Each row of a before or after table is a point. The points were changed in one or more steps. Then noise was added and the rows were shuffled. The steps act on how far a point lies along the listed directions, d1 being the first. Name the steps. A step turns or swaps two directions, mirrors them in a line or flattens them onto one, adds a multiple of one to another, or multiplies one. Angles are multiples of 10 degrees, from the lower direction toward the higher: turns from -170 to 170, lines from 10 to 170 but not 90. Use the fewest steps. Two steps may share a direction if one is a turn and the other turns, adds or multiplies; they go together, in the order done. Otherwise the lowest direction goes first.
In the rows, zero is written as 128.

Directions:
(1): [117  91]
(2): [ 91 139]
Before, 10 rows:
[[107 126]
 [141 112]
 [129 158]
 [138 159]
 [152 156]
 [145 107]
 [142 115]
 [139 146]
 [130 134]
 [110 137]]
After, 10 rows:
[[ 76 152]
 [159  80]
 [137 103]
 [175 125]
 [122  96]
 [ 96 109]
 [178 121]
 [ 71 142]
 [200 122]
 [126 119]]
Steps: multiply d1 by -1; multiply d2 by 3

Directions:
(1): [ 97 148  96 104]
(2): [101 118 167 103]
(3): [130  80 107 113]
(4): [163 141 131  89]
Before (14 x 4):
[[149 125  85  92]
 [147 125 124 143]
 [158 136 144 144]
 [ 88 155 146 106]
 [122 116 150 133]
 [140 136  96 121]
 [117 156 174 176]
 [127 114 136  81]
 [ 76 188 177 108]
 [100 158 154 132]
 [121 135  85 133]
 [ 80 157 181 141]
 [173 158 155 133]
 [174 100 176 107]]
After:
[[130 116 123 131]
 [106 147 143  85]
 [100 127 131 166]
 [146 127 118 146]
 [136 149 139  86]
 [126 131 133 145]
 [136 146 139  59]
 [179 147 130  90]
 [ 79 138 134 135]
 [113 176 154  52]
 [153 143 130 146]
 [117 144 138 167]
 [162 171 142 149]
 [129 120 127 118]]
Steps: flatten d1 and d2 onto the line at 50 degrees; mirror d3 and d4 in the line at 150 degrees

Directions:
(1): [128 151 100  93 170 117]
(2): [160 173 120 124 100 151]
(3): [132 134  95 181 149 135]
(4): [148 104 139 119 153 180]
Before:
[[ 79 135 110 120 146  51]
 [ 92 103 161 145 108 102]
 [129 107 134 144 149 140]
 [133 138 106 128 165 146]
 [119 149 108 149 157 144]
 [138 129 111 151 136 146]
 [ 82 137 145  95 107  79]
 [104 123 100  98 173  63]]
After:
[[ 94  69 110 197 152  85]
 [113 113 158 152 106 144]
 [107 135 134  95 143 100]
 [132 119 143 125 107 147]
 [129 105 149 123 137 132]
 [ 86 143  97 139 159  96]
 [ 78 103 122 174 137  70]
 [126 102 139 159 121 143]]
Steps: add -0.5 times d1 to d2; turn d1 and d3 by 120 degrees; multiply d4 by 0.7

Directions:
(1): [117 101 151 104 128 122  62 110 124]
(2): [120 169 136 156  86 106 110 111 164]
Before (14 x 9):
[[132 118 129 123 143 143 136 132 111]
 [122 133 148 120 121 124 107 121 133]
 [126 103 108 100 186 147 180 149  78]
 [140 138 122 139 127 110 143 127 129]
 [126 115 107 138 156 150 222 154  96]
 [114 106 148 125 123 124  84 116 140]
 [120  97 131 108 148 146 116 134 107]
 [128 132 139 128 122 133 122 122 134]
 [126 164 124 153 123 125 146 120 138]
 [130 116 139 108 120 131  97 115 115]
 [134 120 124 127 151 134 126 130 116]
 [129 119 118 124 144 133 147 136 102]
 [137 109 113 114 144 147 141 136 117]
 [128 156 133 137  89 106 106 111 143]]
After (14 x 9):
[[130 128  95 145 155 153 247 160  97]
 [122 146 143 129  85 103  82 104 142]
 [122 103 123 114 148 150 133 138 108]
 [141 115 109 121 147 149 157 140 118]
 [128 131 141 126 122 130 118 122 134]
 [131 117  95 114 186 151 220 158  80]
 [120 131 151 117 122 122 100 123 133]
 [112 104 152 122 121 123  77 116 140]
 [138 137 125 135 125 107 137 124 126]
 [134 125 114 129 147 135 159 139 101]
 [127 159 130 147 122 122 136 118 137]
 [131 123 125 129 144 143 149 133 111]
 [131 118 137 108 122 132  97 117 118]
 [135 122 122 131 150 137 137 134 116]]
Steps: add 0.5 times d2 to d1
